Each row is a point. Examples show where two turns around zero, p and q, send a point. Write where each new point lands after one turn and then the other. Backwards means that the second turn is done in reverse. Each puzzle has new turns, and all numbers are rounded.

Turn p:
| 25 |  3 | => | 17 | 19 |
| -31 | -28 | => |  -4 | -42 |
|  6 | 26 | => | -13 |  23 |
Turn q:
| 16 | 24 | => | -18 |  23 |
| -37 | -22 | => |  10 | -42 |
| 20 | -2 | => |  8 | 18 |
Where do these land?
p, then q: |   7 | -32 | => | 26 | 20 |
p, then q: | -16 | -22 | => | 27 | -6 |
q, then p: | 23 | 17 | => | -25 |  14 |
q, then p: | -13 |  37 | => | -28 | -27 |

Turn p:
|   4 |  13 |  25 | -21 | => | 16 | 24 | 19 | -7 |
|  22 |  -6 |  19 | -13 | => | 28 |  7 | 11 | 10 |
| -30 | -19 |  -6 |  22 | => | -23 | -33 |   5 | -12 |
| -10 |   8 | -19 |  27 | => | -31 |  -8 | -11 |   8 |
|  15 |   3 | -18 | -16 | => |  13 |   9 | -23 |   1 |
Turn q:
| -18 |  19 | -18 |   1 | => |   8 |  11 | -27 |  -8 |
| -1 | 30 | -9 | -4 | => |   8 |  19 | -11 | -22 |
|  -2 | -22 |  -7 |  -9 | => |   2 | -24 |  -1 |   7 |
|   7 | -16 |  -6 |  11 | => | 10 | -6 |  7 | 17 |
|  29 | -14 |  -9 | -17 | => |  17 | -22 |  22 | -10 |
| -16 |   3 |  48 |  19 | => | -45 |  23 |   9 |  17 |
Where do these land?
q, then p: | -10 |   1 |  23 | -14 | => |  -7 |  -6 |   6 | -27 |
q, then p: | -21 |  14 | -31 |  13 | => |  -6 |   8 | -37 |  17 |
p, then q: |  20 | -24 |  -6 |  20 | => | 12 | -4 |  9 | 34 |
q, then p backwards: | 26 | -5 | 17 |  7 | => | -3 |  4 | 31 |  7 |
q, then p: | -15 |  13 |  -4 | -26 | => |  11 |  -1 | -20 | -23 |

Turn p:
|  -6 | -14 | -21 |   4 | -30 |  -7 |   9 | -12 | => |  -5 |   3 |  -8 |   1 | -22 |  -3 |   2 | -36 |
|   1 |  11 |  22 |   8 |  20 |  23 |  -9 | -17 | => | 24 | -1 | 25 |  5 | 19 | 12 |  8 | 13 |
|   7 |   7 |   6 |   6 | -23 | -16 |   7 | -15 | => |   7 |  14 |  11 |  -8 | -25 | -10 |  -4 |  -9 |
|  -1 |  12 | -27 |  11 |   3 |  -1 | -13 | -13 | => |   6 |  25 | -11 |  -3 |   8 |  18 |   2 | -14 |
| -16 |  20 | -13 |  -5 |  10 |  21 |   0 |  -1 | => | -14 |   8 |   8 |   1 |  19 |  20 |  18 |  -2 |
|  13 | -45 |   7 | -43 |   9 | -17 |  19 | -16 | => |   6 | -44 |  -7 | -34 |   8 | -38 |  -9 | -19 |
|  10 |   0 |  12 |  -3 |   9 |  23 | -11 |  39 | => |  -7 | -20 | -13 |  15 |   2 |  12 |  10 |  38 |
| -14 |  -4 |   8 |   7 |  -4 | -15 |  -7 | -10 | => |   2 |   4 |  11 |   2 |  -3 |   1 | -22 |  -9 |
|   4 |  13 |  16 |   6 |  -7 | -15 |  -8 |  13 | => |  -3 |   9 |   4 |   1 | -15 |  -1 | -14 |  21 |
|   2 |  -2 | -11 |   9 |  13 |   3 |  13 |  33 | => | -18 |   1 | -21 |  20 |   9 | -11 |   8 |  15 |
Turn q:
| -11 |   4 | -22 |  23 |   9 |   7 | -14 |   8 | => | -30 | -10 |  -1 |  17 |   1 |  11 | -11 |   4 |
| -12 |  17 |   8 | -12 |   0 |   5 |   0 |  24 | => | -20 |  19 |   6 |  -5 |   0 | -12 |  16 |  -6 |
| 16 | 10 | -4 |  3 |  4 |  8 | 12 | 23 | => | -8 | 15 |  3 |  1 | -8 | 15 | 19 | 13 |
|   1 |   7 |   2 | -43 |  26 |   8 |   8 |   7 | => |  -2 |  32 | -25 | -21 |  22 |  -8 |  11 |   6 |
|  16 |  11 |   2 |  22 |  -3 |   8 | -27 |  14 | => | -24 | -11 |  17 | -11 | -20 |   8 |  -5 |  16 |
|  -6 |  -3 |  -2 |  17 |   8 |  12 | -17 |   4 | => | -21 | -15 |   7 |  -2 |   6 |   8 |  -7 |   3 |
|  5 | 28 | -5 |  2 |  4 | -2 | -4 |  1 | => | -11 |  20 |   6 |   0 | -10 |   2 | -13 |   6 |
|   1 | -23 |  -3 |  -9 | -30 |  -7 |  10 | -26 | => |  34 | -18 | -14 |   3 | -11 |  -4 |  -2 | -22 |
|  -4 | -29 |  19 |  11 | -19 | -11 |  21 | -43 | => |  51 | -25 |  11 |   7 |   9 |   2 | -11 | -23 |
|  -6 | -23 |   5 | -16 |   2 | -29 |  11 | -12 | => |  30 |  -6 | -11 |  10 |  14 | -24 |   2 |   3 |
Where do these land?
q, then p: |  3 | 12 |  5 | 48 |  2 | -3 | -2 | 14 | => |   3 | -18 |  25 |  35 | -11 |   5 | -10 |  16 |
q, then p: |  15 |   0 |  -6 | -13 |   5 |  14 |  11 | -26 | => |   9 |  -1 | -13 | -17 |   6 |  17 |  23 |   4 |
p, then q: |  -1 |  15 |  -5 |   0 | -23 |   1 |   4 |   3 | => |   2 |   8 |   6 |   2 |  -9 |  -1 |   4 | -24 |
p, then q: | -21 |  19 |  14 |  20 | -16 |  16 |   8 |  -5 | => |   3 |   1 |  40 |  -5 |   1 |   9 |   3 | -16 |
q, then p: |   6 |   8 |  -5 | -15 |  18 |  14 |  -5 |   0 | => | -18 |   2 |  -3 | -10 |  14 |  14 |   8 |   3 |
q, then p backwards: |  12 |   7 |  15 | -27 |   4 |   5 |  16 | -10 | => |  21 |  15 | -13 |   2 |   8 |  -8 |  -6 | -23 |
p, then q: |  -3 | -26 |  -5 |  -5 |   7 | -30 | -31 |   4 | => | -22 | -22 | -29 | -15 | -10 |  -6 | -20 |  10 |
q, then p backwards: |  -1 |  -1 | -12 | -25 |  16 |  -4 |  19 | -10 | => |  15 |   1 | -22 |  18 |  20 |  -6 |  -7 |  -1 |
p, then q: | -11 | -35 |  -1 |  18 | -13 | -12 | -20 |  30 | => | -23 | -43 |  -6 |  13 | -18 |   7 | -16 |  -3 |
